Rows are points. The points of each table are mixes of a few directions, plus a little noise. Count the directions of each table, and those that both share. Where both have some left over, give the other angles between the two spaces (their principal angles), to ten degrees, smallest first.
In the rows, zero is written as 128.

First, 5 rows:
[[151 137]
 [111 122]
 [167 143]
 [177 146]
 [ 35  92]]
Second (5 x 2):
[[108 101]
 [191 205]
 [138 140]
 [ 93  85]
 [112 109]]
Directions: first 1, second 1, shared 0; angles 30

First:
[[125 152 102 121 128 133]
 [119 113 111  66  61  75]
 [129 184  97 174 189 186]
 [146  22 243 160 130 106]
 [127 137 121 129 132 132]
 [124 160  95 119 127 136]]
Second:
[[151 157 165  58 111 121]
 [ 88 134  25 210 150 148]
 [130 175 105 127 149 154]
 [128 102 146 167 148 138]
 [141  98 177  61  76  83]
 [143  90 189  87  97  96]
 [115 141  89 185 163 157]]
Directions: first 2, second 3, shared 2

First (8 x 9):
[[170 143 202 113 130 181 104  99 130]
 [ 97 112 152 128 122 153 173 124 110]
 [ 90 127  47 110  78   7 177 131 111]
 [197 156 112 125 145 108  71 113 154]
 [129 133 111 120 115  97 133 125 126]
 [166 124 169 151 187 222 134 106 136]
 [100 114 121 154 147 158  82 176 143]
 [ 75 114 110 124  99  97 149 152 115]]
Second, 7 rows:
[[162 146 131 119 143 106 144  82 111]
 [138  10 123 125  53 150 123 150 172]
 [ 98 123 159 129 138 134 132 121  93]
 [138 178 130 121 189 103  88 148 108]
 [131  51 105 164  65 172 120 113 176]
 [105 237 124 133 190 115 127 134 100]
 [124 151 122 105 118 116 159 146 134]]
Directions: first 4, second 5, shared 2; angles 60, 70

First, 8 rows:
[[117 134 168  65 107 117 156 129 105 110 108 145 142  95]
 [146 119 117  76 112 152 116 120  95 124 116 136 127 125]
 [ 99 109 115 178 162 139 119 117 151 117 172 105 131 153]
 [135 125 130 139 123 129 124 150 135 151 124 165 153  96]
 [124 133 153  89  86 153 155 124 106 151 113 127  76 122]
 [128 123 106 158 144 124 122 119 141 123 125 130 139 131]
 [116 131  68 229 168 112 133  71 171 105 117  69  82 191]
 [158 150 166  90 122  97  99 193 120 144 150 147 172 111]]
Second:
[[157  85 123 102 144 152  94 131 147 124 161 107 178 141]
 [100 160 124 153 117 117 152 122 107 130 107 145  82 123]
 [135 123 121 124 128 136 120 130 124 130 129 134 135 125]
 [213  60 132  62 140 147  69 158 173 135 156 116 249 120]
 [ 80 149 128 160 130 126 154 107 113 117 132 116  71 146]
 [ 98 145  97 152 127 148 130 112  89 129 123 149  80 132]
 [142 115 146 115 132 121 126 134 151 125 137 109 154 130]
 [134 127 151 122 128 111 139 134 150 125 128 112 141 127]
 [ 93 187 131 162 106  96 169 127  98 139  79 166  64 107]]
Directions: first 6, second 3, shared 2; angles 50

First (9 x 24):
[[ 65 154 105 105 127 153  85 135 159 109  85 162  74 104 108 135 142 153
  103 139 113 109 124 176]
 [173 148  88 128 102 155 179 122 161 148 120  90 127 120  90  90 114 141
  115 115 106  99  88 113]
 [132 107 132 132  46 127 124 130 106 141 103 176 156 119 149 147 148 128
   78  87 139 159 124 134]
 [139  94 151 147  99  96 115 127  80 146 146 163 175 141 161 158 145 107
  110 104 145 173 140 109]
 [186 139 128 127 143 146 195 123 152 125 142  55 132 133 113  84  94 130
  167 135 127  95 116 104]
 [ 72 129 125 142 228  86  53 128 105 135 174 150 114 149 124 165 146 110
  151 170 115 145 146 121]
 [155 112 150 134 115 120 150 126 112 128 138 117 153 136 147 126 121 118
  138 118 143 139 136 113]
 [ 81 124 167 110 149 128  96 136 124  87 111 147 103 123 157 146 129 131
  150 146 150 130 166 163]
 [148 145 107 127 145 142 153 125 152 133 133  93 117 127 102 103 114 135
  139 137 113 103 110 118]]
Second:
[[120 117  68 164 156 104 157 143 157 168 129 154 155 143  48 131 124  30
  114 110  80 125  98 105]
 [152 137 138 149 144 147  88  88 140  98 146 110 146 121 190 100 133 161
  151 156 138 177 117 108]
 [115 123 123 117 119 119 149 150 121 144 118 138 119 132  96 143 126 111
  116 113 122 102 135 139]
 [ 89 117 126  98  97 105 161 172 108 154 102 150 107 138  77 170 128 102
  105 102 127  80 150 158]
 [114 121 115 120 123 115 155 154 124 151 118 141 120 133  81 144 125  98
  113 110 116  98 131 138]
 [125 126 146  93 112 128 161 159 105 140 117 129  97 123 100 140 119 147
  113 107 137  74 148 153]
 [131 130 126 146 134 132  99 103 139 112 135 124 145 129 164 120 135 133
  141 147 131 167 120 115]
 [109 135 159 134 101 137  46  77 126  74 128 114 146 129 249 136 153 185
  158 176 168 211 140 128]
 [144 129 126 123 139 133 152 139 126 139 132 125 119 123 101 117 118 128
  122 115 121 101 125 128]
 [181 142 151 137 155 160 111  95 132 101 154  98 128 108 176  80 119 186
  148 144 139 144 118 109]]
Directions: first 4, second 3, shared 0; angles 30, 50, 70

First (9 x 32):
[[111 143 165 133 112 159 121  67 157 149  93  88  89 153 100 160  85 126
  116 143 115 130 133 115 118 100 137 128 153 102 183 144]
 [120 163 105 117 135 147 125 161 117 103 126 111 150  33 102 122 165 115
  169  98 138  97 176  82 148 186 114 122  82 146  95 109]
 [132 138  85 105 145  90 140 201  96 103 169 163 164  69 156  88 171 139
  138  94 156 122 134 126 149 189 124 132  80 156  52 109]
 [136 145 131 104 127  79 128 163 102 116 160 148 134 141 153  88 128 155
   97 110 154 139 110 144 141 160 128 144 111 141  74 122]
 [147  61 101 150 138 105 138 131 147 133 151 151 164 166 150 148 140 122
  125 139 128 137 111 161  83  91 158 117 158 114 152 135]
 [159 156 192 125 103 105  88 113 109 107 122  94 130 191  91 109 108 138
   97 132 135 122 128 126 121 126 112 143 150 135 121 124]
 [116  90  89 146 144 158 150 124 145 146 122 152 127 107 147 152 142 109
  156 143 108 133 123 136 124 100 133 112 132 122 156 133]
 [133 145 136 131 129 148 120 139 100 123 114 141 115 122 127 106 139 120
  143 140 110 127 124 125 163 126  88 131 118 152 109 118]
 [ 99 111 147 141 118 161 141  51 179 172  96 105  79 170 125 179  73 127
  109 154 109 146 113 136 104  72 159 123 169  84 211 157]]
Second, 8 rows:
[[128 138  93 117 185 163 169 147 119 105 152  99 137 129 138 138 129  96
  151 164 159 112 167 142 154  96 123 126 139  94 146 120]
 [ 88 128 171 154  91 102  97  90 118 175 128 136 128 124 114  78 120 125
  128  96 160 156 104  79 108 165 122 114 156 125  77 155]
 [124 153  89 121 187 144 149 136 114 121 157 121 136 126 131 131 139 101
  145 153 167 131 166 149 156 111 134 133 147  89 142 128]
 [174  94 212 209 106  53 110  79 167  86 136 220 138 119  95 249 108 197
   88 132  44  74  88 144  83 133 136 109 119 183 109 142]
 [111 140 101 112 155 156 146 140 114 133 138  99 130 129 136 100 131  98
  147 140 167 138 151 124 146 119 123 128 140  99 131 125]
 [150 111 124  99  77 132 110 151 140 126  85 124 111 134 139 122 133 155
  108 108  75 132 101 138 117 135 130 142  87 170 152 109]
 [122 109 119  85  82 168 134 162 128 135  88  73 115 137 151  82 123 121
  132 115 115 133 114 107 126 127 112 132 101 148 140 110]
 [126 149 116 129 143 107 110 118 122 143 137 154 127 125 121 124 143 130
  123 121 142 148 132 143 136 139 143 138 137 117 129 135]]
Directions: first 5, second 4, shared 0; angles 60, 70, 70, 80

First:
[[192 154 139 128 171 132 159  71 174 173 105 158 106 192 157  83 150 145
  117 127  55 117 119 128 104 162 177 127 135 107 104 113]
 [128  93  90 155 130 116  82 176  75  91 112 123 137  95  81 151 120 127
  150 124 159 132 119  87 122 148 117 148 137 107 138 146]
 [155 117 105 143 149 119 109 135  96 117 104 136 116 122 110 123 130 133
  134 124 123 126 113  98 118 162 142 140 137  96 129 142]
 [145  98  93 166 136 122  92 162 125 115 116 138 155 141  86 140 131 137
  159 124 127 129 127  91 105 137 128 154 138 119 122 117]
 [ 52 156 180  76  76 142 167 114 141 130 176  96 126  91 174 143 112 106
   97 137 171 135 149 196 172  67  89  91 104 182 146 131]
 [135 116 113 139 134 123 112 143 107 116 118 129 128 118 111 132 126 129
  135 126 134 129 123 110 123 141 128 136 133 115 130 136]
 [139 138 141 137 127 143 150 106 209 164 144 144 159 191 142 116 141 141
  138 130  87 126 145 145 109  99 137 130 127 160 106  83]
 [181  95  78 175 165 114  83 157  98 113  89 149 132 141  79 126 137 143
  158 120 109 125 110  65  95 177 151 162 149  82 120 133]
 [151  95  87 170 141 120  88 165 117 112 109 138 151 139  81 140 131 138
  161 123 126 129 124  83 103 145 131 157 142 111 122 121]
 [ 63 149 176  96  75 149 167 115 196 148 184 109 160 138 166 142 121 118
  116 138 145 134 161 195 151  47  92 104 107 202 129  95]
 [ 69 195 206  23 102 131 198  64  67 131 150  89  38  40 222 110 108  91
   42 137 173 128 119 210 204 126 115  61  99 130 162 192]]
Second (8 x 32):
[[133 118  76 134 141 126 129 154 130 134 131 135 133 103 112 167 159  85
  118 118 149 125 117 123 137 104  34 137  62 171 147 145]
 [249 129  61 178 232 106 118  93 132 175  60 165 104 213 113  87 171 149
  129 115  38 115  78  88  74 215 177 177 125  50  99 112]
 [100 157 175  81 113 126 152  96  86 122 133 105  82  91 170 108 105 127
   93 134 145 130 124 161 159 142 156  98 141 104 139 155]
 [147 134  83 152 168 133 150 126 189 169 133 145 161 168 126 152 175 100
  124 127 110 124 118 157 116  92  56 147  51 191 125  99]
 [ 80 140 130 120 125 112 126 123  88 132 139  77 127 127 145 134 110 129
  106 134 158 140 109 187 145 121 132 143 120 101 134 111]
 [122 116 151 103  59 135 126 130 172 137 158 126 125 144 135 119 112 140
  128 110 111 127 162  93 129 101 127 121 175 114 122 122]
 [102 123 193 124 103 150 121 139 113  72 128 147 140  83 118 119  94 151
  166 151 150 128 162 109 133 135 192  87 179 154 127 148]
 [ 89 106 156 131  83 137 102 163 113  83 142 124 152  95 104 139  96 143
  160 136 162 134 156 106 132 114 149 115 170 139 132 133]]
Directions: first 3, second 6, shared 3

First (9 x 32):
[[145  96 130 126 147 150 133 122 133 119 119 168 164 109 112  85 128 115
  116 124 138 130 155 144 111 134 122 122 113  82 117 134]
 [132 120 130 127 132 133 130 127 129 125 127 137 136 124 124 118 128 126
  125 127 130 130 134 131 124 130 127 127 124 119 124 130]
 [127 129 128 127 127 129 126 128 128 128 129 127 128 128 128 128 128 128
  128 127 129 127 128 128 127 127 128 128 128 129 128 127]
 [129 125 128 128 131 130 129 128 128 127 128 132 132 126 126 124 129 127
  127 127 129 128 130 129 126 130 127 127 127 125 127 129]
 [ 82 210 123 133  77  69 115 144 115 150 150  21  34 179 171 243 126 162
  160 138 102 118  55  88 174 112 148 143 168 249 159 109]
 [145  97 130 126 147 151 133 122 132 120 120 169 163 109 111  83 129 115
  115 124 138 132 157 144 109 134 120 122 113  81 115 134]
 [111 159 126 130 109 107 123 134 123 136 136  88  93 147 144 170 128 141
  140 132 119 125 101 113 146 121 136 134 142 173 139 121]
 [145  99 131 126 148 150 133 122 133 120 119 169 162 109 111  85 129 114
  116 124 138 132 157 143 111 135 121 122 113  83 117 135]
 [133 119 129 127 134 133 129 126 129 126 126 140 138 123 123 115 129 124
  126 127 131 128 136 133 123 130 126 126 123 115 125 131]]
Second:
[[146  96 130 126 147 151 133 122 133 119 120 169 164 109 112  84 130 115
  116 124 138 131 156 144 110 135 121 122 113  82 116 135]
 [123 138 127 128 122 121 126 131 127 130 130 115 117 134 133 141 127 132
  131 129 125 127 120 124 134 126 130 130 133 142 132 126]
 [134 116 129 127 135 136 130 125 130 124 125 144 142 120 122 111 128 124
  123 126 132 129 139 134 121 131 125 126 122 110 124 132]
 [126 132 128 128 125 126 128 129 127 129 130 123 124 131 130 133 128 129
  129 129 127 127 124 126 130 127 129 129 130 133 129 126]
 [164  63 132 125 169 175 138 115 138 111 110 214 203  87  93  36 130 101
  102 120 148 135 187 160  90 141 113 115  96  32 103 142]
 [110 160 126 129 108 105 123 135 123 137 137  84  91 148 145 173 128 141
  141 132 118 124  99 112 147 121 136 135 145 175 140 121]
 [114 155 127 129 111 108 123 133 124 135 135  93  98 145 143 165 128 139
  139 132 119 124 104 115 143 122 134 133 141 168 138 122]
 [127 129 128 129 126 127 128 128 127 128 128 126 127 128 129 129 127 128
  129 128 127 128 127 127 128 128 128 128 129 130 129 127]
 [ 94 189 124 131  90  84 119 140 119 144 145  47  57 166 160 214 127 153
  151 136 109 121  73  98 163 115 142 140 158 219 151 115]
 [143 102 129 127 144 147 132 123 133 121 120 163 158 111 114  91 129 117
  117 124 137 132 152 141 112 134 121 122 115  89 119 134]]
Directions: first 1, second 1, shared 1
